Each row is a point. Each copy is the shape, with its points in the same order, turned, moved and blurred by noise. Say if it was mirrored as well.

Shape:
[[20,34,69],
[-29,-39,-48],
[17,33,39],
[-52,-41,-41],
[-54,3,-88],
[17,-2,-34],
[0,21,66],
[9,-16,-51],
[-5,23,40]]
Copy 1:
[[34,-35,39],
[-11,55,-57],
[31,-3,33],
[-25,52,-61],
[-32,109,-35],
[35,50,-19],
[16,-34,30],
[28,66,-40],
[11,-12,12]]
Copy 1 is: only turned
Copy 2:
[[72,13,28],
[-23,13,-83],
[50,22,16],
[-8,14,-97],
[-41,65,-93],
[-14,20,-18],
[79,12,7],
[-40,18,-41],
[56,21,4]]
Copy 2 is: mirrored
Copy 3:
[[-78,14,43],
[0,-34,-69],
[-52,21,25],
[-16,-35,-85],
[21,16,-100],
[12,-6,-16],
[-83,4,23],
[21,-16,-36],
[-64,11,7]]
Copy 3 is: only turned
Copy 4:
[[78,-25,-31],
[-64,23,-23],
[59,-3,-19],
[-63,20,-40],
[-61,82,-19],
[-10,21,16],
[60,-27,-49],
[-38,27,19],
[42,-5,-37]]
Copy 4 is: mirrored

Shape:
[[32,-12,-52],
[-1,-35,47],
[5,-33,-46],
[7,-30,72],
[-111,-6,-48],
[-20,-29,26],
[-29,3,-18],
[10,14,-60]]
Copy 1:
[[55,-25,6],
[-51,-38,24],
[34,-42,-17],
[-71,-32,42],
[-17,-13,-121],
[-41,-35,-3],
[-5,-6,-29],
[50,1,-17]]
Copy 1 is: only turned
Copy 2:
[[-30,-42,-36],
[41,11,24],
[-11,-18,-48],
[52,9,46],
[-46,97,-63],
[24,21,7],
[-29,30,-15],
[-66,-21,-34]]
Copy 2 is: mirrored
Copy 3:
[[29,0,-54],
[-40,-38,24],
[-15,15,-38],
[-28,-60,46],
[-35,106,17],
[-33,-19,20],
[-7,23,2],
[31,31,-40]]
Copy 3 is: only turned
Copy 4:
[[-30,28,-30],
[27,-56,11],
[-44,-6,-28],
[52,-59,19],
[-115,-52,56],
[0,-51,19],
[-40,-12,29],
[-49,36,-3]]
Copy 4 is: only turned

Shape:
[[31,-61,40,-49],
[-24,37,21,21],
[1,5,-26,46],
[62,84,31,47],
[-32,-15,-7,-37],
[38,-58,96,-1],
[20,29,-17,32]]
Copy 1:
[[5,8,83,-17],
[0,50,-22,40],
[7,-23,-23,53],
[95,49,-50,34],
[-47,12,12,-12],
[37,39,106,22],
[27,2,-38,24]]
Copy 1 is: only turned
Copy 2:
[[14,-75,23,-9],
[-40,51,21,-12],
[-50,27,-45,-31],
[36,92,-45,-11],
[-54,-18,20,18],
[44,-39,39,-63],
[-22,30,-52,-8]]
Copy 2 is: mirrored
Copy 3:
[[66,-32,36,-75],
[35,10,28,52],
[-17,-27,18,36],
[-28,68,54,30],
[75,-23,-12,-6],
[65,-22,113,-54],
[-16,8,16,24]]
Copy 3 is: mirrored

Shape:
[[59,-1,-15,-2,32,-9],
[-51,12,-8,-6,-9,-6],
[-78,4,112,35,-63,-13],
[48,-24,-3,-77,-13,-41],
[-13,-23,21,-34,16,38],
[-1,19,2,-37,28,19],
[28,19,-41,-30,-1,25],
[21,14,-30,-19,-17,71],
[-104,-47,59,58,-51,17]]
Copy 1:
[[13,27,-10,30,63,8],
[-5,2,28,-13,-24,-25],
[85,-66,-2,-49,-89,-5],
[-3,44,-25,-65,67,4],
[-13,25,-22,11,-23,36],
[1,54,10,17,0,16],
[-10,58,-20,30,27,-28],
[-6,58,-50,42,-11,-25],
[18,-108,-19,-15,-95,-2]]
Copy 1 is: only turned
Copy 2:
[[26,25,-53,4,23,-51],
[-38,14,28,2,-8,-5],
[-85,-15,27,121,-21,41],
[48,4,17,29,12,-98],
[20,-24,15,15,33,8],
[15,28,10,2,37,-12],
[44,34,-6,-22,-4,-26],
[59,23,-1,-17,-18,20],
[-87,-69,17,61,-41,52]]
Copy 2 is: only turned

Shape:
[[21,13,19,40,35,29],
[-48,-6,15,65,10,-48],
[-4,-8,19,19,49,15],
[-36,34,-25,-35,-9,-36],
[-14,13,57,10,24,-34],
[22,30,21,11,18,20],
[-18,-28,13,13,-44,1],
[30,-22,27,-23,17,-47],
[72,-100,-12,6,-60,0],
[2,31,18,9,15,-41],
[13,-45,4,-3,-68,25],
[10,65,28,26,26,14]]
Copy 1:
[[39,40,-26,43,-28,5],
[38,-9,-9,21,50,-51],
[24,22,-46,18,-13,9],
[-64,-4,11,10,-4,-33],
[2,59,-25,7,28,-25],
[7,51,-10,41,-29,4],
[12,4,38,0,20,21],
[1,46,-11,-51,-18,-23],
[64,-1,70,-69,-47,45],
[-6,41,-6,16,-3,-47],
[15,4,63,-12,-6,53],
[0,65,-18,68,-19,-18]]
Copy 1 is: only turned
Copy 2:
[[21,57,37,44,-2,8],
[-10,1,96,-9,-32,46],
[-24,44,48,35,5,0],
[-21,-2,25,-58,48,13],
[-15,36,46,-15,-31,-11],
[19,45,23,17,17,-7],
[0,-18,1,9,-11,49],
[-22,-18,25,6,-10,-48],
[16,-91,-26,83,-2,16],
[9,20,52,-21,4,-18],
[7,-31,-39,27,-2,51],
[35,75,34,-8,2,-1]]
Copy 2 is: mirrored
Copy 3:
[[4,-21,16,-1,1,57],
[2,69,20,29,51,38],
[-27,-8,-3,-3,20,40],
[22,41,3,-39,18,-49],
[3,-5,29,4,72,9],
[17,-28,24,-14,5,21],
[-15,24,32,48,-10,-20],
[11,-24,-22,27,51,-25],
[-1,-23,-34,121,-46,-32],
[37,10,10,-6,45,2],
[-10,-2,29,65,-43,-36],
[29,-18,44,-35,18,36]]
Copy 3 is: only turned
Copy 4:
[[-30,-22,-37,9,18,14],
[-29,-71,34,11,30,-47],
[-29,-5,2,-27,24,17],
[2,34,28,0,-1,-67],
[-60,-12,47,14,1,-10],
[-36,9,-33,16,-1,-2],
[21,-31,21,1,-37,-7],
[-6,22,42,44,10,22],
[108,-34,0,37,-29,58],
[-41,9,8,34,17,-24],
[51,-30,-2,5,-59,10],
[-69,0,-37,12,2,-19]]
Copy 4 is: only turned

Shape:
[[-5,4,-45,12,55,19,-25,34],
[47,58,-55,-39,-60,-17,-2,7],
[24,3,-23,33,-54,-36,-6,46],
[-42,37,19,50,-59,-25,-33,-44],
[-7,72,20,-43,-59,51,-43,-31],
[-61,-29,8,-38,58,82,18,-45],
[-28,-34,60,-16,1,-8,-57,29],
[-54,2,53,40,-41,3,63,24],
[49,2,-36,-10,8,-11,6,-42],
[-25,-14,48,-21,-15,-2,-52,-38],
[-23,96,-7,44,8,-31,-18,-20],
[-1,83,-60,18,33,-4,72,78],
[38,-1,-31,31,46,61,25,81],
[75,45,7,-38,-39,24,18,39]]
Copy 1:
[[15,13,-39,-11,-30,35,14,-24],
[-61,65,8,-27,5,-12,-53,37],
[7,7,-19,-56,30,12,-59,43],
[48,-28,7,19,33,-72,-45,32],
[-21,33,65,4,-7,-74,-58,-41],
[33,-3,55,78,-18,46,40,-66],
[6,-43,5,-30,65,-5,0,-68],
[31,-84,43,20,15,33,-80,14],
[-10,46,17,0,6,10,29,54],
[12,-18,34,10,55,-34,11,-35],
[-2,-30,-34,14,-46,-65,-19,44],
[-54,-6,-51,-4,-88,60,-55,42],
[12,1,-2,-74,-67,91,-4,-13],
[-69,26,55,-67,-17,18,-44,11]]
Copy 1 is: mirrored
Copy 2:
[[34,-6,-12,42,-40,15,53,-36],
[-66,4,15,-12,21,84,-10,-15],
[-9,-3,-11,-42,-32,57,-42,-34],
[47,38,-27,-27,30,41,-63,33],
[-8,15,21,-35,96,10,15,28],
[17,-27,-23,27,-14,-77,86,68],
[51,44,40,-58,-35,-30,29,-3],
[33,-83,-14,-65,-31,-10,-45,23],
[-43,25,-14,37,-29,16,-14,-4],
[24,62,10,-20,0,-35,-1,33],
[53,-13,1,37,32,46,-43,8],
[8,-111,28,43,-35,69,4,-47],
[-6,-74,-15,11,-28,-1,50,-101],
[-72,-26,43,-30,20,23,3,-56]]
Copy 2 is: only turned
Copy 3:
[[40,26,-7,6,29,16,-1,59],
[37,42,-65,12,-55,-5,2,-63],
[-15,-20,-57,-5,-58,-3,-15,29],
[-47,-41,-50,4,10,-70,31,-37],
[5,11,-70,-21,25,-1,75,-78],
[-17,58,22,-67,121,25,-3,-4],
[-44,18,-21,-69,8,-21,87,52],
[-121,-16,-37,-6,20,11,-15,0],
[34,37,21,-20,-8,-37,-20,-37],
[-29,15,-9,-59,26,-64,63,-13],
[-9,-1,-28,85,34,-52,34,-21],
[-20,57,-39,95,6,60,-31,19],
[27,-3,11,0,1,92,-25,44],
[-3,35,-39,-7,-55,59,32,-41]]
Copy 3 is: mirrored
